Each row is a point. Any point is a mix of the corners, with weights that add up to 1. It lies inside the corners' shape when no weight is negative. Say inside or outside, and name the corners with a negative weight.

Corners:
(1): 11	60	-7
(2): -15	-25	6
(3): 7	18	18
(4): -14	-56	-11
Points:
-3	-4	-7 -> inside
-9	-36	-4 -> inside
3	12	12 -> inside
-10	-37	-5 -> inside
-10	-27	10 -> outside (1)
9	48	9 -> outside (4)
0	15	13 -> outside (4)
-13	-20	5 -> inside

Corners:
(1): 32	5	41	39	11	38	-21	-36	-24	47	28	-14
(2): 28	-39	1	-1	41	25	-15	-47	4	35	-25	-22
(3): -27	6	11	-2	23	-16	-17	14	21	0	-13	-7
(4): 39	-42	31	7	6	35	-27	-1	15	28	0	-13
(5): -16	23	-43	-14	4	-31	50	42	-5	-35	-21	28
(6): -13	2	-12	14	-13	-12	13	4	-15	-33	-40	41
(7): -26	17	-56	6	-1	-23	-8	7	23	-29	-10	1
(8): -1	35	-37	10	4	16	39	37	-21	-27	-38	25
(9): -19	9	-22	1	-12	-23	-28	14	-32	-13	-17	5
(10): 1	13	40	-23	35	16	-23	1	22	33	24	14
(11): 6	23	21	-50	26	6	1	-22	4	4	3	-3
(12): -1	-17	30	-4	60	30	-59	-30	1	11	38	-43
(13): -46	17	-20	-26	-17	-6	10	6	-11	-14	1	4
Points:
-3	6	-18	15	20	-1	-5	-3	-8	-11	-13	13 -> outside (3, 4, 11, 13)
-17	3	3	13	4	-4	-20	2	1	-1	8	-1 -> outside (2, 8, 11)
-3	-2	3	0	22	7	-15	-7	0	1	0	-5 -> inside
-12	12	-16	1	9	-5	8	7	-8	-7	-9	8 -> outside (4, 11)
-1	9	6	-18	15	4	-1	-5	1	1	-5	5 -> inside
-4	-3	-26	-6	12	-1	5	6	-1	-9	-18	9 -> outside (1, 3, 11)
-10	15	3	-12	22	6	-9	-9	-3	0	-2	-3 -> outside (4, 5)

Corners:
(1): 3	23	-6	5	-13	3	-33	24	-18	-12	-3	19	-18	1	12	-16	-13	-30	-40	-1
(2): -37	33	-26	-13	-11	-27	-30	-29	7	1	-33	-20	25	20	-12	0	35	34	11	-3
(3): 5	12	-17	13	-29	-21	-6	10	11	-30	-17	29	-20	0	10	6	20	32	-27	-1
(4): -22	-11	1	-13	29	21	22	-15	-15	-14	-27	-38	10	12	-29	-30	-7	9	20	8
(5): -49	29	-42	1	-37	6	-8	-32	-8	-8	-28	-42	-1	37	-31	20	13	52	42	22
(6): -16	-36	3	4	0	29	28	-25	-21	25	-9	-32	41	41	-31	-20	-22	55	10	-37
(7): -24	28	-32	11	-27	-15	2	24	33	1	-37	2	-6	3	9	-3	6	3	-35	-16
(8): -10	-29	25	12	20	26	11	-13	-21	24	-9	-24	10	11	-50	-4	-5	21	-16	0
(9): 14	10	-16	60	16	4	10	-8	10	13	18	12	-9	-10	18	-12	-13	-6	-46	-40
(10): 23	-6	33	23	8	-19	7	-11	-11	11	7	-17	-25	-9	9	-6	-42	-25	-33	-13
(11): 10	-30	20	31	2	8	-15	-24	2	10	21	-14	-40	0	17	-12	-5	-35	-33	-16
(12): -11	-22	14	27	22	21	17	-22	-37	13	-24	-20	-5	-5	10	-12	-7	1	3	-10
(13): -42	-11	-8	21	-3	-3	-20	-43	7	-30	2	-12	38	41	-21	27	-17	17	15	18
(14): 3	2	3	26	17	-13	1	14	-7	15	15	13	-30	15	32	-27	-3	-18	-42	-5
(15): -7	-29	7	49	0	9	-10	10	20	17	22	4	-19	-16	4	-29	-15	16	-23	-14
(16): 12	18	-38	0	11	-23	-28	41	12	5	-9	21	-27	-13	21	26	9	8	-27	-25
(17): -23	5	-42	6	-14	-28	3	2	-19	-9	-42	-22	5	11	-26	10	28	-1	24	14
(18): 30	-9	31	50	3	3	-2	18	1	-1	17	-34	4	-5	41	3	-1	-3	-36	-20
(19): 4	13	-6	11	-11	-9	8	27	13	7	32	13	-21	-15	32	9	20	-8	-17	-16
(20): -43	24	-43	-37	-5	-22	0	4	-29	-22	-14	-26	-8	0	2	11	16	9	-11	21
(21): 23	14	-38	7	-20	-16	-9	13	19	4	-1	7	-14	-22	48	4	2	-12	-30	18
Points:
-15	-10	11	8	8	12	0	-6	-17	10	-12	-19	-6	12	-16	-13	-7	15	-18	-7 -> outside (9, 13, 17, 19, 21)
-11	3	-11	15	-6	-6	-3	-2	2	-1	-10	-9	-3	7	1	0	-1	3	-14	-5 -> inside
-6	4	-10	18	-4	-5	-6	-4	0	0	-8	-7	-8	4	3	0	0	1	-12	-1 -> outside (6, 20)
-11	2	-11	10	0	-4	-2	-4	-5	2	-8	-6	-8	4	1	-5	-1	5	-13	-5 -> outside (18)
-11	-5	-7	7	-8	-5	-12	-7	-5	-10	-2	-15	2	7	1	6	0	14	3	2 -> outside (7, 8, 9, 14)
-9	0	-9	13	-1	-1	1	-1	1	-1	-2	-9	-4	3	3	-4	0	5	-8	-2 -> inside
-13	-4	-5	13	7	14	-4	-17	-15	6	-8	-24	9	8	-8	-5	-13	17	1	-4 -> outside (3, 7, 11, 14, 17, 19)
-5	4	-7	15	-6	-3	-2	8	3	3	5	-2	-9	0	11	-2	4	3	-16	-9 -> inside

Corners:
(1): -14	-21	-36	20	5	57	-8	19	-15	-49	-32	10	39	-24	50	-60	4	-5	35	23
(2): 22	-36	-33	19	7	2	14	-22	-5	7	26	-26	26	46	12	12	9	25	-43	5
(3): 5	-37	18	-23	-7	-16	33	-26	-29	6	-20	9	41	-35	-15	20	9	-20	-19	-20
(4): 19	28	-39	18	-3	19	23	6	-2	10	1	-11	18	49	-17	25	26	-3	21	-7
(5): 13	6	-30	33	6	34	-4	16	-9	-14	-5	-2	28	-36	-2	-2	-15	16	-35	37
(6): 44	15	10	-13	-8	30	-55	-29	11	-9	12	7	-3	-20	24	23	-14	-12	29	-13
(7): -18	-14	30	-9	-48	7	49	-23	19	55	18	-17	-22	51	41	-41	29	3	24	-2
(8): 18	3	6	32	-50	25	-14	24	28	32	17	-42	-2	-33	30	-27	11	-2	49	-23
(9): -19	11	20	-29	6	44	13	20	21	-24	-4	-15	49	-19	36	-21	25	-24	19	22
(10): -4	13	19	19	0	30	5	35	25	-28	-31	-31	9	-2	13	-40	-7	3	30	-2
(11): -4	-11	14	-37	-26	-4	38	-37	-21	27	-26	19	5	30	13	-7	15	-25	-30	-25
(12): 12	12	13	19	-42	-23	-25	32	-36	-43	20	-25	-6	-40	-13	-30	-42	28	-30	51
(13): 16	-48	-29	-24	31	0	26	-1	7	17	7	-20	-19	13	28	-16	2	-27	20	-16
(14): -1	33	-30	-4	-6	-35	5	-2	-8	21	-43	-3	-29	26	-22	-45	-33	-8	38	-1
(15): -22	7	-4	-7	1	51	-10	18	10	9	18	5	22	25	22	-12	-24	-24	29	-23
(16): 48	23	14	-34	-19	-34	-19	7	-25	-17	-13	3	7	39	-22	-37	-23	41	-19	35
(17): -1	-25	-12	-18	-26	-21	-24	-4	4	-6	-41	14	-16	-7	1	-49	13	-10	-48	38
(18): -2	11	-14	2	29	1	38	34	8	-28	-15	3	15	57	-8	-35	18	-43	-10	54
(19): 41	29	3	-12	-29	35	-34	-13	-28	23	-10	8	-13	9	27	26	-27	-35	32	39
(20): -6	-25	-7	7	20	-10	9	-43	-37	42	27	-2	-6	-33	18	21	20	-25	1	-17
(21): -2	-10	10	-16	19	-21	-22	3	14	-13	37	20	24	-36	22	31	17	-12	-36	-6
Points:
14	-6	4	-10	-11	-10	-12	-1	-15	-13	-10	-2	4	-19	10	-17	-8	-8	-5	14 -> outside (4, 5, 7, 15)
8	-10	-8	-8	-3	5	5	-10	-3	11	0	0	10	6	13	-3	7	-14	0	-2 -> outside (10, 12)
9	-5	-8	0	-6	6	8	-3	-5	2	1	-9	13	12	8	-6	3	-3	-3	8 -> inside
9	3	-7	0	-6	10	5	5	-5	-4	-10	-7	9	8	5	-20	-3	-5	4	14 -> outside (21)
8	3	-4	-2	2	7	18	-7	9	22	13	-13	4	27	11	0	12	-7	12	-18 -> outside (1, 3, 12, 17, 19)
16	2	-8	-1	0	3	5	1	-9	-8	-8	-10	14	-1	-1	-11	-3	1	4	4 -> outside (7, 15, 17, 19, 21)
4	-6	-5	-4	-1	13	5	-6	1	7	-3	-3	10	6	17	-11	8	-10	7	0 -> outside (12)
7	-1	-5	1	-8	6	1	0	3	7	0	-8	2	2	8	-5	5	-12	-3	6 -> outside (1, 16)

Corners:
(1): -2	33	16	-33	15	-18	-11	9	14	-8	-27	12	-19	-6	15	-17	-4	10	-11	-5
(2): 5	-1	-5	0	2	-46	23	-48	7	-3	-38	5	9	-15	28	-22	-6	38	7	17
(3): 18	-11	-27	1	-3	-18	-17	-14	-22	-2	-21	-9	0	-8	-1	-10	-26	12	-17	-14
(4): 14	9	-20	8	19	-13	-9	15	28	11	-6	12	10	0	-16	14	-30	-9	-14	-1
(5): 1	-26	-18	-13	21	19	-8	-9	0	12	1	-17	9	20	5	-5	18	-18	-12	-11
(6): -13	25	27	-22	12	-27	22	27	-2	-9	-27	14	28	-14	30	10	-14	-3	1	12
(7): 41	4	5	-5	-38	17	-22	-8	20	-1	-19	-1	10	7	-26	-22	-5	-11	11	10
(8): 4	-14	-1	26	7	22	4	-14	13	26	-11	-6	6	18	4	0	9	-4	16	-10
(9): 31	14	-14	14	18	35	3	-11	13	-8	8	12	13	17	-2	8	-10	-20	-14	26
(10): -16	-3	3	10	60	-11	1	-27	19	-2	1	-20	12	-8	9	-1	-2	21	19	13
(11): 17	-1	-8	-6	24	-34	21	0	5	9	6	28	-5	-8	19	-9	21	17	42	-10
(12): 14	-6	21	-6	17	10	3	-17	4	12	-4	-14	-5	14	-20	6	-27	-22	-15	-8
(13): 22	-6	-5	8	27	19	3	-3	-3	-12	-24	-4	-1	-3	-6	13	7	-24	-9	-20
(14): 18	7	3	-25	-23	-17	-17	3	6	16	-35	4	-5	14	-12	5	-6	1	-4	17
(15): 0	34	-10	-9	1	-21	-1	25	-9	-7	12	17	3	2	11	28	5	15	-6	-13
(16): -11	-13	9	1	27	29	3	-5	1	-11	9	13	-17	-2	-31	-1	-10	-10	-4	-24
(17): 10	-4	24	11	-21	-42	-25	-3	12	-11	-22	-3	8	55	5	-10	4	-3	-3	12
(18): -30	14	24	-31	7	4	37	-14	1	3	0	12	-13	-24	-5	6	-13	-36	20	2
(19): -6	4	12	-13	24	-22	19	29	4	-44	-20	-5	-26	26	-10	7	-20	-28	4	-18
(20): 14	-18	0	13	4	35	14	11	12	-5	13	-8	-8	-2	14	25	16	-23	4	6
(21): -11	-1	8	8	-28	5	4	-7	-29	6	9	2	-5	6	-17	-12	12	-18	-7	8
Points:
2	3	2	-2	14	-5	4	-7	3	-2	-10	2	0	2	-1	-2	-8	-5	0	-5 -> outside (14, 20)
6	-7	5	4	6	23	-4	-10	7	0	-3	-9	-3	13	-18	-3	-9	-27	-6	-2 -> outside (2, 6, 11, 14, 15)
3	6	12	-5	4	-9	1	0	0	-3	-11	4	3	12	2	-3	4	-3	1	2 -> outside (3, 4, 18, 20)
0	3	10	-4	20	-4	5	-5	10	-9	-18	0	-5	3	2	3	-15	-10	-6	1 -> outside (5, 7, 11, 15, 21)
9	-4	-12	10	9	5	10	-7	-3	-3	-5	-4	5	-3	20	-1	15	5	6	1 -> outside (4, 12, 14, 16, 17, 18)
3	7	-2	-6	13	3	7	7	2	-4	-3	8	-2	-2	0	5	-1	-8	4	-4 -> outside (2, 12, 17)

Corners:
(1): -10	-16	-1	39	-7	-18	17	6	10	-3	-4	-6	-1	7	-9	-13	8	12	3	-10
(2): 40	22	-1	-5	-5	-21	-53	35	-24	10	-13	-9	6	-6	33	18	22	5	-17	22
(3): -11	-7	-26	6	-17	0	21	-24	-20	2	1	-11	-6	17	-10	-10	1	5	7	6
(4): 37	-4	-7	-19	29	-11	-41	43	-18	1	-7	6	4	1	12	26	37	-12	-44	26
(5): -6	-4	3	6	-18	-21	1	-20	-20	8	4	1	-19	-16	-6	-19	19	4	-16	-15
(6): 0	16	-8	-10	2	2	24	16	0	-13	-4	18	1	15	-5	12	15	14	-13	-1
(7): -30	-5	-8	12	-14	7	14	-6	-25	-15	1	11	5	11	-30	-4	-12	13	1	-19
(8): 9	-3	-33	-6	-28	-18	-20	7	-24	19	0	7	-23	-13	-18	2	25	-21	-3	-14
(9): 29	-12	-6	2	12	-23	-18	17	-30	-2	-17	-24	6	-10	27	46	9	6	-20	-3
(10): -11	0	-2	7	-17	40	32	-15	22	-26	20	18	6	16	12	1	7	7	-1	12
(11): 18	15	-23	23	13	-2	-16	13	-16	32	-18	19	-13	-5	17	-2	-1	-5	-12	16
(12): 0	9	21	-12	14	11	9	18	-4	5	18	-4	7	6	-17	31	24	6	0	6
(13): 4	-16	-16	24	-9	-24	-4	-13	-17	16	9	0	-38	20	-4	5	9	15	-21	-19
(14): -2	11	-12	17	2	7	37	-14	-3	-18	21	5	11	9	-29	-9	-19	6	8	-12
(15): -20	-1	-21	-2	-17	-17	-2	-10	-9	24	0	-9	-17	3	-12	6	-5	-14	-14	-15
(16): -26	6	-13	2	4	22	18	-20	8	-25	8	6	-19	8	-5	-13	7	24	9	-3
(17): 42	7	-3	-6	14	-4	-36	60	-43	12	-11	-9	17	-6	23	-4	29	-3	-30	-8
(18): 7	-16	4	-12	-24	16	24	8	14	12	7	2	-2	-8	-8	2	-16	15	29	2
(19): -27	3	-27	4	6	9	35	-16	6	-4	28	26	7	11	10	17	2	19	11	15
(20): -24	-11	5	4	-17	-11	21	-1	-12	-1	15	8	-34	7	-16	-16	-25	5	18	-9
(21): -8	5	-2	-14	0	8	5	-17	-15	-6	-7	24	1	27	-1	4	12	-5	11	-7
Points:
-3	-1	-8	3	-8	10	11	-3	-2	-6	7	7	-1	9	3	2	8	4	-5	4 -> inside
17	3	-15	6	5	-20	-17	17	-24	11	-3	-3	0	-1	-1	12	21	-2	-25	-1 -> outside (10, 16, 18, 20, 21)
1	-1	-5	4	-2	-4	2	6	-9	2	4	6	-8	4	-1	5	5	5	-4	-2 -> outside (3)
5	-2	-9	6	-3	-6	1	9	-12	4	1	3	-4	7	0	5	4	3	-5	1 -> outside (5, 16)
1	2	-9	6	-5	-4	-1	1	-16	2	-1	1	-8	7	0	0	9	3	-8	-6 -> outside (4, 18, 19)
11	1	-7	5	1	-4	-8	11	-12	2	2	-2	1	0	2	6	13	4	-12	3 -> outside (6, 20, 21)
-1	-2	-8	4	-6	-3	2	3	-12	-1	1	7	-5	4	-2	2	4	6	-6	-7 -> outside (3, 12)
16	6	-12	-4	2	0	-6	7	-12	8	-3	3	-4	2	3	8	13	-2	-11	5 -> outside (1, 7, 19, 20)
-8	-1	-12	0	-5	9	19	-2	-4	-6	4	11	1	10	-7	0	-3	3	6	-3 -> outside (2, 5, 12, 13)

Corners:
(1): 9	11	-2	-4	2	-5	-8	-8	6	10	5	-3	12	-1	-9	1	4	-1	4	8
(2): 9	-8	-14	6	3	-5	-11	4	-6	15	-15	1	11	-6	12	-16	-3	-12	0	2
(3): 3	6	-24	0	7	3	15	-6	2	-1	3	5	-6	-13	-3	12	1	12	10	-14
(4): 4	14	-6	-3	-8	-9	-6	-7	-4	2	3	4	13	1	5	5	8	-2	20	11
(5): -1	8	3	5	-5	-11	-7	2	7	2	-22	-1	6	-1	-4	5	7	1	-3	5
(6): 7	3	2	-3	0	-2	8	-1	-3	0	1	0	11	4	-2	1	1	-3	6	-4
(7): -7	7	2	10	-1	16	-3	-5	4	14	1	2	5	1	8	2	-34	-15	-8	4
(8): 1	-2	2	2	-5	14	15	-14	2	9	4	9	11	0	-5	6	3	-8	9	7
(9): 5	12	6	-5	-3	-8	-10	-4	6	10	5	3	6	-2	-1	8	7	20	-6	-7
(10): 3	-1	2	7	-9	-2	4	10	16	-2	5	-5	7	0	-5	3	0	3	-8	6
(11): -2	-7	-21	19	-9	-3	-1	-2	-4	-5	-10	2	-6	10	-4	4	0	-6	8	-9
(12): -5	-4	10	3	-12	-8	-12	7	7	15	-11	0	9	-8	-5	-4	2	-2	6	-1
(13): 27	-3	1	-8	3	-5	-7	3	-17	14	-2	-6	13	-16	6	6	-10	16	-3	3
(14): -3	2	1	5	2	13	19	-10	8	19	1	-14	5	-2	3	5	-6	-12	-4	1
(15): 0	-3	2	-9	-9	-3	7	-9	-5	-2	6	1	7	-9	-7	4	6	4	-3	4
(16): -3	-25	5	8	-1	11	1	9	12	-7	3	-13	-26	1	-6	-1	-3	-1	-6	5
(17): 14	-12	3	-3	-4	-3	-6	-12	-1	5	5	-1	13	-10	8	2	-3	-3	0	-8
(18): 18	-3	0	12	0	-4	-2	3	-4	-1	4	-9	-33	0	-3	-10	2	-6	4	5
(19): 3	-5	-7	-2	-4	8	1	-1	-9	4	5	1	17	-8	-1	12	7	-12	-2	0
(20): -5	-60	15	4	-1	-10	1	9	6	-1	6	4	-33	-8	0	0	-4	-7	1	1
(21): -4	3	0	21	11	-6	-3	7	2	2	1	-2	0	-6	2	4	-8	24	6	-9
Points:
0	-3	-2	6	-3	-1	-1	-3	1	4	-1	0	-2	-2	0	1	-1	-2	4	-3 -> outside (1, 10, 13)
7	12	-5	4	2	-2	-1	-8	-3	7	1	0	7	-3	3	3	-4	6	6	-1 -> outside (10, 12, 16, 19, 20)
4	-2	0	5	1	-4	0	1	4	5	-1	-3	-2	-3	-4	0	1	7	1	0 -> outside (4, 7, 17, 19)
1	9	-4	6	-1	1	0	-2	4	6	-1	-1	6	1	-2	3	0	-1	3	0 -> outside (13, 15, 17, 20)

Corners:
(1): 5	15	-14	6	24	4	-9	-25	-1	39	-28	-34	5	21	0	3	-4	6	3	-26
(2): -8	29	1	-28	36	-15	-7	-2	17	26	-27	-16	7	3	-17	-7	8	12	0	-22
(3): -23	-9	-3	-19	-4	17	-21	-23	-7	11	29	9	13	46	-4	8	-5	14	16	13
(4): -28	15	-3	-4	-7	20	-34	-2	-6	31	12	14	-23	8	8	6	-6	21	14	-4
(5): -12	-17	22	16	-25	18	15	16	-13	-34	47	-5	14	6	8	39	-23	15	-2	4
(6): -15	14	-10	12	12	5	-20	2	-3	-7	-19	-25	-12	5	-29	-3	6	-28	-13	31
(7): -12	-25	26	7	-32	15	17	12	8	1	20	-4	-5	5	11	14	-16	13	-28	20
(8): 9	2	-27	-11	3	17	-30	-3	-18	25	-18	-4	15	8	3	1	-17	12	-8	-20
(9): -5	-5	48	-6	-22	-16	14	1	-2	-36	8	33	-46	18	-19	2	-4	3	2	36
(10): -7	-3	-1	2	6	-12	44	11	15	-2	-10	-13	-21	-31	10	-11	32	-2	8	12
(11): 4	-11	9	16	11	-16	2	16	14	1	-16	-2	-17	-24	-34	10	27	4	-18	13
(12): -1	16	-7	2	16	-36	-24	-9	18	13	-38	-17	12	-2	-8	-15	18	7	23	-15
(13): 14	0	-8	20	1	-10	14	35	19	24	-17	-19	-17	-3	-10	-14	3	-5	10	-1
(14): 13	13	2	-15	60	-55	-27	15	14	16	-38	-7	-17	-4	1	-3	29	-5	2	3
(15): -15	7	-23	-19	-22	13	-17	1	-19	23	-2	-10	-4	10	2	36	2	26	-13	14
(16): -15	-11	6	0	-22	20	10	13	2	-8	-2	-1	-19	-5	-15	32	-5	-30	-10	18
(17): -37	9	-23	-7	1	14	-21	8	-18	17	-20	-5	-1	35	2	8	7	-6	-13	-26
(18): -2	-23	-4	-17	2	19	3	10	17	-9	6	-37	4	6	17	9	-5	32	-3	-33
(19): -17	-13	-25	12	11	2	2	8	17	-27	-12	-19	-3	9	-10	28	-24	13	-14	20
(20): 11	11	6	-4	-7	-8	19	-6	32	8	24	-9	-17	-11	6	-7	18	2	-11	-7
(21): 14	0	35	7	-19	29	13	27	21	-13	1	28	-20	11	1	13	17	-2	5	15
Points:
-3	1	8	6	1	2	3	18	8	-3	-7	4	-19	-3	-9	6	1	-4	-10	10 -> outside (1, 3, 12, 15, 18)
-11	1	-9	6	-8	18	-14	6	-5	13	-9	-8	5	13	-10	18	-8	2	-4	1 -> outside (9, 10, 14, 18, 20)
-15	7	-24	-11	-6	19	-14	3	2	10	-9	-14	0	10	-2	7	2	6	2	-3 -> outside (1, 5, 7, 9, 11, 14)
-6	8	-10	-4	8	4	-6	7	9	19	-19	-16	-7	4	2	3	6	0	-4	-8 -> outside (3, 5, 9, 11)
-2	-8	15	0	-5	1	10	12	13	-7	10	0	-8	-4	-2	10	0	8	0	3 -> outside (1, 6, 15, 17)
-8	-3	-2	-4	0	5	-4	5	5	10	-4	-8	-1	3	4	14	2	7	-5	-4 -> outside (6, 9, 13)
